Rows are points. Each copy is the shape, with its points in the same order, turned, moved and blurred by noise. Some copies are also mirrored. Which?

Shape:
[[+0.29,-0.52],
[+0.04,-0.67],
[+0.17,-0.13],
[+0.50,+0.45],
[-0.49,+0.51],
[+0.03,-0.60],
[-0.61,+0.03]]
Copy 1:
[[+0.58,+0.08],
[+0.56,+0.33],
[+0.30,-0.19],
[+0.07,-0.82],
[-0.67,-0.20],
[+0.48,+0.27],
[-0.39,+0.21]]
Copy 1 is: mirrored
Copy 2:
[[+0.33,-0.41],
[+0.60,-0.25],
[+0.02,-0.16],
[-0.66,-0.20],
[-0.25,+0.73],
[+0.48,-0.24],
[+0.22,+0.61]]
Copy 2 is: mirrored
Copy 3:
[[-0.57,+0.12],
[-0.61,-0.24],
[-0.10,+0.14],
[+0.19,+0.73],
[+0.69,-0.08],
[-0.49,-0.11],
[+0.32,-0.47]]
Copy 3 is: mirrored

Shape:
[[+0.43,+0.24,-0.40,+0.14],
[+0.55,+0.11,-0.26,+0.15],
[+0.57,-0.24,-0.61,-0.36],
[-0.50,-0.13,+0.05,+0.53],
[-0.11,-0.11,-0.01,+0.01],
[-0.19,-0.31,-0.92,+0.25],
[-0.22,-0.11,+0.39,-1.04],
[+0.60,+0.04,+0.54,+0.36]]
Copy 1:
[[-0.17,+0.09,-0.56,-0.25],
[-0.30,+0.21,-0.41,-0.09],
[-0.59,-0.30,-0.37,-0.41],
[+0.48,-0.18,-0.46,+0.62],
[+0.13,-0.27,-0.21,+0.02],
[-0.12,-0.62,-1.00,+0.10],
[+0.39,-0.54,+0.56,-0.57],
[-0.11,+0.66,+0.10,+0.36]]
Copy 1 is: mirrored
Copy 2:
[[+0.21,-0.03,+0.00,+0.47],
[+0.05,-0.26,+0.05,+0.45],
[-0.01,-0.53,-0.51,+0.42],
[-0.51,+0.54,+0.25,-0.17],
[-0.25,+0.06,-0.06,-0.17],
[-0.33,+0.39,-0.72,+0.39],
[+0.03,-0.58,-0.38,-1.03],
[-0.21,-0.39,+0.73,+0.20]]
Copy 2 is: only turned
Copy 3:
[[-0.06,+0.20,-0.59,+0.64],
[+0.16,+0.30,-0.58,+0.43],
[+0.45,-0.34,-0.82,+0.53],
[-0.70,+0.17,-0.28,-0.32],
[-0.11,-0.04,-0.28,-0.02],
[-0.53,-0.42,-1.04,+0.20],
[+0.43,-0.68,+0.53,-0.02],
[+0.31,+0.82,-0.18,-0.05]]
Copy 3 is: mirrored

Shape:
[[-0.60,+0.35,+0.29,+0.65,-0.05,+0.92,-0.38,-0.19],
[-0.03,+0.48,+0.33,-0.63,+0.55,-0.10,+0.25,+0.43],
[+0.03,-0.40,-0.76,+0.09,-0.15,-0.32,+0.20,+0.28],
[+0.42,+0.27,-0.09,-0.73,+0.26,-0.49,-0.30,-0.20],
[-0.25,+0.35,-0.09,-0.78,+0.42,-0.34,+0.27,-0.18],
[-0.23,-0.29,+0.18,+0.11,+0.52,+0.33,+0.09,+0.44],
[+0.54,-0.51,+0.39,-0.02,-0.22,+0.24,+0.61,+0.33],
[+1.01,+0.24,-0.53,+0.40,+0.48,-0.03,+0.35,-0.17],
[+0.40,+0.01,-0.51,-0.22,-0.13,+0.75,-0.27,+0.10],
[+0.07,-0.92,-0.92,-0.33,-0.19,+0.18,-0.20,+0.25],
[+0.08,+0.37,+0.00,+0.02,+0.49,-0.53,+0.36,+0.49]]
Copy 1:
[[+0.13,-0.85,+0.75,+0.80,-0.30,-0.03,+0.39,-0.31],
[-0.15,+0.30,+0.10,-0.51,+0.10,-0.25,+0.80,+0.21],
[-0.57,-0.38,-0.20,-0.53,+0.48,-0.07,-0.38,-0.42],
[+0.14,+0.71,-0.37,-0.28,+0.33,-0.08,+0.11,-0.07],
[+0.12,+0.31,-0.12,-0.57,+0.50,+0.01,+0.59,-0.43],
[-0.30,-0.48,+0.50,-0.32,+0.00,+0.09,+0.27,+0.27],
[-0.63,-0.07,+0.10,-0.69,-0.76,+0.26,-0.15,-0.11],
[-0.23,+0.49,+0.72,-0.45,+0.21,-0.57,-0.74,-0.40],
[-0.67,+0.19,+0.25,+0.53,+0.17,+0.28,-0.26,-0.08],
[-0.84,-0.37,-0.20,-0.11,+0.65,+0.68,-0.56,-0.17],
[-0.25,+0.02,+0.11,-0.68,+0.14,-0.69,+0.23,-0.03]]
Copy 1 is: mirrored
Copy 2:
[[+0.26,+0.51,+0.74,+0.00,+0.72,+0.38,+0.01,-0.63],
[-0.68,+0.32,+0.09,-0.13,-0.56,-0.37,+0.17,+0.03],
[-0.29,-0.32,-0.83,+0.23,+0.24,+0.39,-0.46,+0.12],
[-0.54,-0.58,-0.30,-0.34,+0.06,-0.70,+0.22,+0.00],
[-0.46,-0.47,+0.03,-0.28,-0.63,-0.14,+0.22,-0.05],
[-0.33,+0.63,-0.18,-0.32,+0.01,+0.39,-0.07,-0.04],
[+0.12,+0.50,-0.35,-0.24,+0.01,-0.21,-0.71,+0.63],
[+0.35,+0.13,-1.04,-0.03,+0.03,-0.62,-0.26,-0.57],
[-0.40,+0.00,-0.04,-0.25,+0.54,-0.27,-0.86,-0.48],
[-0.71,-0.39,-0.63,-0.38,+0.60,+0.48,-0.90,+0.00],
[-0.37,+0.26,-0.54,+0.31,-0.41,-0.17,+0.29,+0.04]]
Copy 2 is: only turned
Copy 3:
[[+0.03,+0.32,+1.30,+0.49,+0.09,-0.28,+0.48,+0.23],
[-0.61,+0.51,-0.42,+0.12,+0.10,+0.21,-0.19,+0.10],
[+0.06,-0.87,-0.14,+0.46,+0.25,-0.42,-0.48,+0.08],
[+0.28,+0.11,-0.39,-0.29,+0.00,+0.32,-0.66,+0.32],
[-0.07,+0.29,-0.38,+0.05,-0.28,+0.13,-0.45,-0.34],
[-0.78,-0.03,+0.48,+0.33,+0.35,-0.25,-0.27,+0.07],
[-0.85,-0.89,+0.17,+0.01,+0.11,+0.28,+0.12,+0.36],
[+0.26,-0.62,-0.06,-0.10,+1.10,+0.43,-0.03,-0.15],
[+0.20,-0.41,+0.46,+0.73,+0.31,+0.55,-0.32,+0.49],
[-0.04,-0.99,+0.26,+0.78,+0.02,-0.09,-1.09,+0.34],
[-0.38,+0.04,-0.54,+0.00,+0.51,-0.30,-0.04,-0.01]]
Copy 3 is: only turned
